Each point is reached from the start by the listed moves, each made once or not at all, plus a little noise. Is the number of moves made odd or even? Then give how often each move was made.
In the rows, 128 means zero.

Moves:
(1): [149 102 100 167 160]
(2): [134 181 115 136 117]
Start: [122 146 124 110 162]
Points:
[150 175  81 157 184] -> even (1, 1)
[128 197 114 115 151] -> odd (0, 1)
[140 128  96 145 192] -> odd (1, 0)

Moves:
(1): [160 134 141 117 119 122 111]
(2): [132 149 119 115 143 130 131]
(3): [117 130 126 119 125 153 111]
(4): [120 153 156 132 120 140 133]
Start: [107 152 119  65 160 127 135]
Points:
[ 90 200 136  49 164 168 125] -> odd (0, 1, 1, 1)
[132 179 120  32 164 149 104] -> odd (1, 1, 1, 0)
[100 174 107  42 171 156 121] -> even (0, 1, 1, 0)

Moves:
(1): [151 133 144 149 102 133 142 132 135 122]
(2): [126 128 135 106 111 113 145 109 142 117]
(3): [140 134 128 129  89 137 123 128 100 131]
(4): [109 123 138 142 139 125 144 125 127 125]
(5): [134 121 135 114 135 107 135 141 130 129]
(6): [138 139 133 125 133 134 136  98 125 124]
(7): [128 114 108 144 129 128 143 130 123 133]
(8): [129 161 115 126 116 128 149 130 121 155]
(9): [118 122 136 121 131 134 157 136 134  89]
Start: [141 140 131 111 133 114 138 129 122 124]
Points:
[157 170 129 157 112 123 211 104 115 143] -> odd (1, 0, 0, 1, 0, 1, 1, 1, 0)
[164 177 156 128 118 102 205 116 121 140] -> odd (1, 0, 0, 1, 1, 1, 0, 1, 0)
[161 130 150 146 131 101 197 115 122 118] -> odd (1, 0, 0, 1, 1, 1, 1, 0, 0)
[168 123 141 113  98  84 191 128 140 113] -> even (1, 1, 0, 0, 1, 0, 1, 0, 0)
[134 153 138 130  94 107 249 123 139  97] -> even (1, 1, 0, 1, 0, 0, 1, 1, 1)
[150 152 106 112 129  94 181 145 113 159] -> odd (0, 0, 0, 0, 1, 0, 1, 1, 0)

Moves:
(1): [156 122 160 139 143 125 124 131 132 130 125 120 130 122 125 136 118]
(2): [141 133 125 108 121 141 130 113 111 145 166  94 147 122 116 126 141]
(3): [131 124 148 132 110 122 144 122 142 121 108 138 119 139 121 107 133]
(4): [ 86 116 157 124 130 140 142 110 114 119 157 131 136 146 145 140 146]
(5): [106 158 158 132 130 125 158 140 147 117 109 139 131 142 156 139 139]
(6): [122 121 129 115 121 157 125 131 129 154 136 131 124 119 124 101 103]
(7): [124 115 121 109 145 115 181 141 143  84  96 106 121 153 135 145 127]
(8): [116 122 130 134 131 113 134 145 150 127 141 134 127 176 131 125 184]
(9): [108 133 115 143 128 101 141 127 131 122 150 116 150 134 120 140 120]
(10): [100  95 139 126  92 145 119 129 109 164 156 111 159 136 117 148 181]
(11): [143 112 155  79 138 110 132 132 111 141 118 138 139 149 102 141 118]
(12): [144 129 114 132 121 131 132 137 106 118 140 131 128 130 114 138 121]
(13): [132 119 110 138 133 128 159 125 127 120 141 139 149 137 132 135 142]
(14): [129 129 107 137 101 151  91 108 136 145 150 129 119 136 137 140 105]
Start: [139 127 109  99 128  97 120 106 117 157 140 157 130 166  88  89 149]
Points:
[ 96  46 171  73  77 123 156  59  95 220 234 162 201 236  56 126 164] -> odd (1, 0, 1, 1, 0, 1, 0, 0, 1, 1, 1, 0, 1, 1)
[114  61 154  98  74 128 158  88 101 148 174 131 140 226  88 152 186] -> odd (1, 0, 1, 1, 0, 0, 1, 0, 0, 1, 0, 1, 0, 1)
[141 127 178  71 135 100 223 132 171 143 117 122 137 239 109  71 193] -> odd (1, 1, 1, 0, 1, 1, 1, 1, 0, 0, 0, 0, 0, 0)
[ 95  66 239  33 108 116 224 128  98 150 132 146 171 249  79 136 177] -> odd (1, 0, 1, 1, 1, 1, 1, 0, 0, 1, 1, 1, 0, 0)

Moves:
(1): [138 149 130 146 134 123 142 144 101 122 125 109 127 116 150 156 121 118
 123 116 132 128 113 113 121 121]
(2): [127 131 115 101 125 136 131 132 124 102 121 134 132 109 125 144 136 131
 121 122 124 116 112 131 119 105]
(3): [119 115 129 117 119 109 122 129 124 117 129 119 144 132 131 120 136 137
 116 107 143 116 146 134 134 125]
(4): [132 129 140 125 111 131 136 121 123 124 123 128 121 152 121 140 139 135
 123 136 128 115 138 126 115 117]
(5): [139 143 134 164 148 125 112 155 119 151 134 131 104 137 155 120 113 131
 109 158 127 105 111 124 146 140]
(6): [112 131 122 141 149 137 123 125 119 130 129 127 125 101 127 146 134 151
 125 136 107 127 124 129 130 139]
(7): [131 125 127 131 138 132 130 125 126 118 111 109 127 123 132 128 133 133
 123 122 139 137 129 113 116 131]
(8): [129 115 134 119 114 135 131 139 142 138 121 130 138 134 137 119 116 137
 153 119 128 121 135 126 127 121]
(9): [127  93 138 132 150 108 119 125 119 125 119 134 129 134 156 103 125 131
 128 124 133 122 106 125 139 134]
(10): [134 121 125 119 102 138 122 161 136 128 125 140 130 153 119 126 116 129
 128 139 141 119 130 142 130 147]
(11): [158 134 123 141 118 152 144 140 142 118 145 112 126 153 135 125 156 110
 152 118 137 100 146 122 128 137]
(12): [131 118 134 123 147 128 125 116 119 118 126 114 120 126 123 125 122 136
 149 118 147 139 118 118 136 121]
(13): [129 124 131 132 130 159 132 136 118 133 123 128 128 125 130 141 118 136
 113 122 142 121 126 125  98 123]
(14): [136 111 117 130 140 127 131 131 126 106 126 136 141 145 133 124 109 137
 123 127 111 122 112 122 127 130]
(15): [135 131 127 119 134 123 138 130 127 124 124 116 123 131 130 124 121 128
 142 114 136 125 129 132 118 128]
(16): [107 133 133 149 107 112 139 156 136 141 122 123 124 143 115 118 146 130
 160 116 122 139 126 128 126 120]
(17): [117 150 111 122  99 151 137 130 135 150 151 124 117 122 126 134 120 123
 136 132 101 135  93 131 131 115]
(18): [139 112 107 151 140 133 140 130 105 107 127 120 117 119 134 123 125 145
 140 128 134 120 124 104 116 128]
(19): [123 131 118 138 123 134 129 101 122 151 135 120 141 130 122 120 111 112
 142 141 120 126 122 136 148 133]
(20): [108 138 133 130 129 136 117 131 129 119 126 138 120 108 139 111 120 131
 137 133 134 157 132 131 136 119]
(21): [127 113 122 139 107 121 128 130 133 123 132 109 117 135 117 126 130 126
 138 131 123 129 129 126 134 122]
(22): [139 117 120 106 131 133 121 126 122 127 128 126 132 127 124 126 121 137
 129 131 123 127 113 136 119 118]
(23): [127 132 130 133 136 125 137 125 124 133 119 132 117 151 138 145 144 114
 136 134 125 120 136 118 124 122]
(24): [132 121 126 127 129 132 149 123 116 143 125 112 137 122 129 128 117 129
 138 125 123 131 120 127 139 117]
Start: [124 144 122 159 126 124 107 141 155 135 137 130 143 132 151 153 142 138
 130 138 108 131 130 122 134 151]
Points:
[155 118  89 172 160 170 135 161  85 143 135  48 112 117 185 144  90 194
 145 113 145 107  60  85 107 116] -> even (0, 0, 1, 0, 1, 0, 1, 0, 0, 0, 0, 1, 1, 0, 1, 0, 1, 1, 0, 0, 0, 1, 0, 1)
[ 96  94 124 167  52 123 144 176 114 165 104  48 136 192 181 129 110 147
 242 114 121 144  68 106 161  87] -> even (1, 0, 1, 1, 0, 0, 1, 1, 1, 1, 0, 1, 0, 0, 0, 1, 1, 0, 1, 1, 1, 1, 1, 1)
[164 124  99 215 152 175 180 209  77 119 113  29  85 182 212 202 143 169
 194 115  85  65   7  63  95  86] -> even (1, 1, 0, 1, 1, 1, 1, 0, 1, 0, 1, 1, 1, 1, 1, 1, 1, 0, 0, 0, 1, 1, 1, 1)

Moves:
(1): [118 122 130 122 132 124 141 135 125 129 127 139 125 132 121 130 129 127
 129 126 129 124 130 129]
(2): [149 131 118 124 135 127 134 137 155 134 129 119 102 109 134 119 118 137
 118 133 128 131 107 139]
(3): [120 108 139 126 143 137 114 143 130 105 135 131 102 129 129 114 118 128
 125 108 142 125 105 115]
(4): [121 112 123 138 134 132 128 136 129 141 121 148 123 128 131 133 148 129
 139 125 135 130 125 133]
(5): [107 125 136 126 156 113 144 129 124 121 133 111 142 121 134 127 126 138
 135 128 104 125 130 125]
(6): [136 129 117 122 133 125 110 145 136 120 123 124 129 140 132 115 117 142
 127 129 133 143 139 115]
(7): [139 110 125 135 151 126 133 117 129 123 130 126 140 113 142 144 126 122
 141 125 131 144 124 133]
(8): [124 137 146 119 128 128 119 149 132 127 110 145 138 122 119 131 143 129
 134 141 150 119 126 124]
(9): [122 135 132 129 136 127 127 121 136 130 123 127 133 112 136 132 137 126
 128 135 132 145 136 123]
(10): [130 134 126 129 129 132 126 123 120 131 127 129 131 135 135 123 125 121
 136 140 132 120 123 125]
(11): [144 133 127 145 128 129 114 124 107 134 115 111 138 141 151 125 129 109
 130 127 153 113 133 140]
(12): [119 136 139 123 123 127 125 129 122 120 132 128 133 136 136 138 127 122
 123 122 127 126 134 121]
(13): [131 131 112 127 120 134 139 113 130 137 111 128 133 116 124 127 131 138
 115 135 117 126 130 143]
(14): [132 133 135 141 136 128 129 135 121 120 127 123 129 145 134 123 129 123
 133 118 130 125 128 120]
(15): [115 104 139 122 134 133 135 140 102 125 127 134 119 132 116 133 132 144
 131 134 120 126 126 117]
(16): [124 114 117 132 119 116 127 143 128 121 127 131 137 131 135 125 131 131
 129 129 141 140 121 119]
(17): [130 142 129 128 155 121 131 128 116 132 129 125 120 123 129 117 131 115
 126 121 115 120 121 129]
(18): [129 136 138 126 117 124 130 133 138 111 137 130 131 128 133 123 119 132
 133 125 125 141 135 130]
(19): [128 112 126 125 125 145 118 106 123 126 132 119 116 125 126 157 115 134
 129 118 143 150 111 131]
(20): [126 134 129 134 135 116 119 118 130 126 124 136 107 126 124 123 127 126
 117 126 127 122 118 125]
(21): [122 134 103 131 135 123 130 118 114 116 135 131 126 122 138 124 132 135
 118 115 134 130 134 121]
(22): [134 120 144 124 138 135 125 126 133 137 135 125 134 135 125 128 129 126
 135 136 135 130 124 133]
(23): [128 124 125 111 123 129 142 122 133 117 118 110 130 123 122 133 144 129
 132 128 130 114 120 127]
(24): [119 135 112 119 138 127 116 136 132 115 120 108 124 124 131 121 141 131
 109 144 126 125 134 124]
Start: [125 129 123 115 123 146 116 140 137 131 118 129 137 140 115 139 144 133
 147 109 124 139 132 113]
Points:
[128 104 107 113 138 155  96 118  94 112 105 128 115 159 126 145 123 166
 131 101 161 163 131 117] -> even (1, 0, 0, 0, 0, 1, 0, 0, 0, 0, 1, 0, 1, 0, 1, 0, 0, 1, 1, 1, 1, 1, 0, 0)
[128 138  97 109 201 125  94 138 109  91 101 108 136 154 172 123 176 107
 149 106 167 129 133 105] -> even (1, 0, 0, 1, 0, 1, 1, 0, 0, 1, 1, 1, 0, 0, 0, 0, 1, 1, 0, 1, 1, 1, 1, 1)
[123 143 134 128 249 131  67 177 136 105 101  84  93 154 183  87 155 115
 136 109 152 128  95  86] -> even (0, 1, 1, 1, 1, 1, 0, 0, 1, 1, 1, 1, 0, 1, 0, 0, 1, 0, 0, 1, 0, 1, 0, 1)
[108 145  78 104 143 114  68 180 143  88  89 138 130 136 126 111 168 158
 113 125 168 149 136  72] -> even (0, 0, 0, 0, 0, 1, 0, 1, 0, 0, 0, 0, 0, 0, 0, 1, 0, 0, 0, 1, 1, 0, 0, 1)
[144 124  73 139 243 142  85 173 125  98  98 107  96 131 194  95 160 114
 142  92 183 151 106  95] -> odd (1, 1, 1, 1, 0, 1, 1, 0, 1, 1, 1, 0, 0, 1, 0, 0, 1, 0, 0, 0, 1, 0, 0, 1)
[116  83 116 116 219 152 160  97  58 112 101  77 155 133 141 172 160 137
 166  87 130 132 106 125] -> even (1, 0, 0, 0, 1, 0, 1, 0, 0, 0, 1, 0, 1, 1, 1, 0, 1, 0, 1, 0, 1, 1, 1, 0)
[ 92  73 127  90 152 170  84 180  81  81  86 142 108 163 128 163 170 153
 156  75 213 130 105  77] -> odd (1, 0, 1, 1, 0, 1, 0, 1, 0, 0, 1, 1, 0, 0, 1, 0, 0, 0, 1, 0, 1, 0, 1, 0)
[155 140  98 136 145 135 137 152 150 128  76 103 134 117 163 116 180 123
 152 106 150 145 107 137] -> even (0, 1, 0, 1, 0, 0, 0, 0, 1, 0, 1, 0, 1, 1, 0, 1, 1, 1, 0, 0, 0, 0, 1, 0)
[ 92 104 177  73 145 170  95 187 119  56 102 132 117 165 119 154 143 154
 173  98 182 160 107  54] -> even (1, 0, 1, 0, 0, 1, 0, 1, 1, 1, 0, 1, 0, 1, 1, 0, 0, 1, 1, 0, 0, 0, 1, 0)
[106 100 117  94 190 146  79 187 139  55 104 104  55 140 150 121 154 155
 136  96 163 174  65  60] -> even (0, 1, 1, 1, 0, 1, 0, 0, 1, 1, 0, 1, 0, 1, 1, 1, 1, 1, 1, 1, 0, 0, 1, 1)
[ 98  35 103 110 207 155 111 170 130  91 121 106  95 107 147 154 145 168
 159 113 147 175  55  95] -> even (0, 1, 1, 1, 1, 0, 1, 0, 0, 1, 0, 0, 0, 0, 1, 1, 0, 0, 1, 0, 0, 0, 0, 1)
[107 138 102  93 213 119 121 162 161 135  95 114 102 123 126 109 160 157
 111 126  94 134 115 119] -> odd (1, 1, 0, 1, 1, 1, 0, 0, 0, 0, 0, 1, 1, 0, 0, 0, 1, 0, 0, 1, 0, 1, 0, 1)

Moves:
(1): [129 120 148 129 129 169 136 125 123 139 107 152 138 132 139 131 107 133
 127 124 114 123 146 125 112 120]
(2): [144 120 134 117 117 123 143 114 118 133 124 142 135 121 120 120 118 132
 130 129 131 111 131 135 104 122]
(3): [120 116 129 132 133 126 125 131 128 147 114 125 130 125 141 116 108 115
 143 106 113 130 126 118 126 119]
(4): [123 126 117 143 116 125 130 112 123 125 137 109 136 126 116 127 122 118
 132 126 121 128 120 133 137 128]
(5): [128 116 137 128 101 138 116 107 138 124 124 105 124 117 140 120 127 125
 135 124 119 119 124 121 113 129]
(6): [139 120 107 128 107 132 133 125 138 145 140 123 123 117 156 129 120 113
 127 141 144 147 104 118 119 138]
(7): [117 122 116 126 130 118 125 134 126 126 113 139 143 130 140 139 116 122
 124 122 144 133 136 132 118 117]
(8): [115 130 127 128 140 129 158 117 117 136 133 128 126 131 150 141 136 140
 137 131 129 113 131 136 118 118]
(9): [135 133 127 122 137 132 125 124 137 127 123 126 130 130 137 144 137 137
 125 121 125 147 133 138 134 145]
(10): [129 133 118 121 114 109 118 132 135 124 124 129 132 123 139 136 115 112
 143 135 129 138 134 116 123 120]
(11): [126 136 144 125 131 117 122 123 131 124 131 151 129 132 130 120 118 137
 120 118 131 119 115 117 133 132]
(12): [127 135 117 136 118 122 132 120 136 136 122 123 131 138 120 133 128 132
 132 127 124 134 133 121 134 137]
(13): [132 116 111 128 146 138 131 129 122 107 147 126 144 146 122 125 133 121
 114 135 128 134 122 139 127 126]
(14): [116 127 126 128 140 121 138 127 124 129 133 109 133 140 134 136 128 111
 123 120 138 138 130 126 130 123]
(15): [141 125 107 144 146 152 138 129 133 133 119 137 153 133 141 124 137 120
 118 114 131 120 130 100 140 145]
(16): [123 137 134 141 134 123 117 132 124 125 122 131 112 120 124 123 121 110
 120 113 123 128 116 123 122 141]
(17): [124 130 125 123 118 120 133 138 134 125 111 116 130 129 132 148 122 137
 124 126 116 128 132 120 134 134]
(18): [116  93 141 128 142 147 136 103 105 134 147 103 140 134 107 153 147 125
 127 133 118 137 128 135 115 111]
(19): [113 126 126 132 136 143 106 135 127 126 133  99 119 117 138 137 118 127
 141 131 135 134 125 122 118 116]
(20): [139 134 117 142 141 114 117 120 115 111 127 124 141 138 138 121 111 122
 104 131 126 119 138 123 136 119]
(21): [129 142 137 149 117 137 122 131 125 128 128 125 152 134 141 112 128 142
 125 129 121 110 127 134 117 113]
(22): [103 129 140 128 119 136 120 143 117 123 146 127 122 123 115 122 136 137
 144 129 132 124 146 137 122 129]
(23): [131 125 103 117 129 143 128 131 135 143 121 131 162 126 150 120 114 119
 116 153 139 132 135 122 110 119]
(24): [129 128 132 112 133 123 125 110 101 116 126 125 121 144 119 135 135 127
 129 123 117 123 116 133 123 123]
Start: [130 140 115 140 115 143 129 126 145 140 122 135 112 135 131 123 119 146
 133 121 109 132 132 146 102 126]
Points:
[ 98 127  62 124 116 109 150 121 152 191 108 147 167 134 249 138  46  96
 142 123 157 156 121 111  55  88] -> even (0, 0, 1, 0, 0, 1, 1, 1, 0, 1, 1, 0, 0, 1, 0, 0, 0, 0, 0, 0, 0, 0, 1, 0)
[121 135 116 178 161 178 161  41  92 131  90 123 163 183 151 189 102 148
  89  75  48 118 131 111 102 141] -> even (1, 0, 0, 1, 0, 0, 0, 1, 1, 0, 1, 1, 0, 0, 1, 1, 1, 1, 0, 1, 0, 0, 0, 1)
[123 172  87 187 133 166 149 115 148 166 100 165 184 152 192  98 104 152
 104 106 113  92 120 105  80 133] -> odd (0, 0, 0, 0, 0, 0, 0, 1, 0, 0, 1, 1, 0, 0, 1, 1, 0, 0, 0, 0, 1, 0, 1, 0)
